Every row gives one point. Two turns around zero, p and q, are shown by what they do to some points. Write where each new point lands after one turn and then the other. Backwards means that the second turn is done in reverse. Each puzzle has new turns, and all numbers are rounded.

Turn p:
[ 1.30 -1.00  2.27] => [ 1.34 -0.76  2.34]
[ 0.67 -1.15 -1.77] => [ 1.09 -0.83 -1.75]
[-2.13  0.90 -0.79] => [-2.22  0.36 -0.94]
[-0.45  1.51  0.63] => [-0.88  1.30  0.64]
[ 0.61 -0.26 -0.34] => [ 0.68 -0.07 -0.29]
Turn q:
[-2.07  0.12 -1.86] => [-2.40  0.85 -1.12]
[-1.16 -0.37 -0.06] => [-1.17  0.01  0.32]
[-1.54  0.07  1.07] => [-1.03  0.49  1.49]
[ 2.52  1.24 -0.12] => [ 2.61  0.40 -0.97]
[ 2.17 -0.71  0.26] => [ 1.81 -1.36 -0.40]
[ 0.09 -0.36  0.72] => [ 0.19 -0.41  0.67]
Where do these land?
p, then q: [ 0.77  0.07 -2.47] => [ 0.20  0.24 -2.57]
q, then p: [-0.66  0.94  0.96] => [-0.36  0.95  1.10]
q, then p: [ 0.53 -0.17  1.66] => [ 0.90 -0.24  1.48]
q, then p backwards: [-0.88 -0.57 -2.19] => [-1.79  0.22 -1.63]
p, then q backwards: [ 0.23 -0.27  2.03] => [-0.41 -0.37  1.98]

Turn p:
[ 1.63  1.30  1.64 -0.22  0.74 -1.58] => [ 2.03  1.25  1.50 -1.32 -0.48 -0.44]
[ 0.99  0.74  0.91 -1.57  0.10  1.66] => [-0.08 -0.06  1.00 -1.28  0.24  2.21]
[ 0.36 -1.16 -1.40  0.60  0.43 -0.16] => [ 0.32 -1.28 -0.96  0.29  0.76 -0.83]
[ 0.15 -0.71 -0.14 -1.78 -1.66 -0.63] => [-0.30 -1.16 -0.21 -0.58 -2.20  0.44]
[-0.14  1.45  0.12  1.16 -1.60 -0.64] => [ 0.65  1.79 -1.06  0.74 -1.06  0.19]
[-1.94 -1.46 -2.06 -0.38  2.82  1.13] => [-2.65 -1.64 -0.29 -0.37  2.73 -1.47]
[-1.06 -0.17  0.94  2.18 -0.83  0.23] => [ 0.01  1.08  0.03  2.52  0.02 -0.09]
Turn q:
[-1.21 -0.13 -1.53 -0.23  1.35 -1.85] => [-0.83 -0.92 -2.35 -0.70  1.06 -0.67]
[-0.55  0.85 -0.51  1.27  1.05  1.15] => [-0.62  0.18 -0.73  1.97  0.11  0.69]
[ 2.56 -1.36 -0.18 -0.74 -2.60 -0.71] => [ 3.14 -0.37  1.21 -1.92 -1.01 -0.24]
[-1.34 -0.20 -0.41  1.26  0.49  1.51] => [-1.07 -0.85 -0.18  1.60 -0.25  1.27]
[-0.96 -0.43  1.49 -0.60 -2.69  1.17] => [-0.72 -0.21  2.23 -0.88 -2.38  0.55]
[ 2.45  0.92  0.07 -1.28  0.00  1.47] => [ 1.68  2.48  0.66 -0.12  0.24  1.09]
[-0.11  1.31 -1.38  0.96  0.80 -1.31] => [ 0.16  0.05 -2.23  0.83  0.14 -1.10]
[-0.35 -0.45  2.05  1.06  0.58  0.22] => [-0.87 -0.43  1.71  1.10  0.65 -0.72]
[-0.51 -0.51  0.38 -1.69  1.02 -1.65] => [-0.90  0.06 -0.35 -1.88  1.44 -0.86]
Where do these land?
p, then q: [ 1.13  0.37 -1.02  1.08  2.46  0.22] => [ 0.24  0.88 -0.96 -0.21  2.80 -0.33]
p, then q backwards: [ 1.61  0.36  0.85  1.83 -0.45  0.10] => [ 2.30  0.20 -0.65  0.69  0.19  0.85]
p, then q: [ 0.01 -1.18  0.07  0.87  0.31  0.60] => [ 0.14 -0.93  0.24  0.92  0.89 -0.14]
q, then p backwards: [-3.51  0.24  1.07 -3.44 -0.18 -1.53] => [-2.61  1.60 -1.60 -3.73  1.35 -0.18]
q, then p: [-0.53  1.00 -0.34  0.66 -0.43  1.06] => [-0.07  0.65 -1.03  1.14 -0.10  0.59]
p, then q: [ 1.37 -0.95  0.37 -2.15 -0.78  0.26] => [ 0.45 -0.43  1.94 -1.31 -0.36  1.49]
p, then q backwards: [-0.08  0.17 -1.01  1.15 -0.92 -0.70] => [ 0.23  1.24 -1.10  0.73  0.13 -0.59]
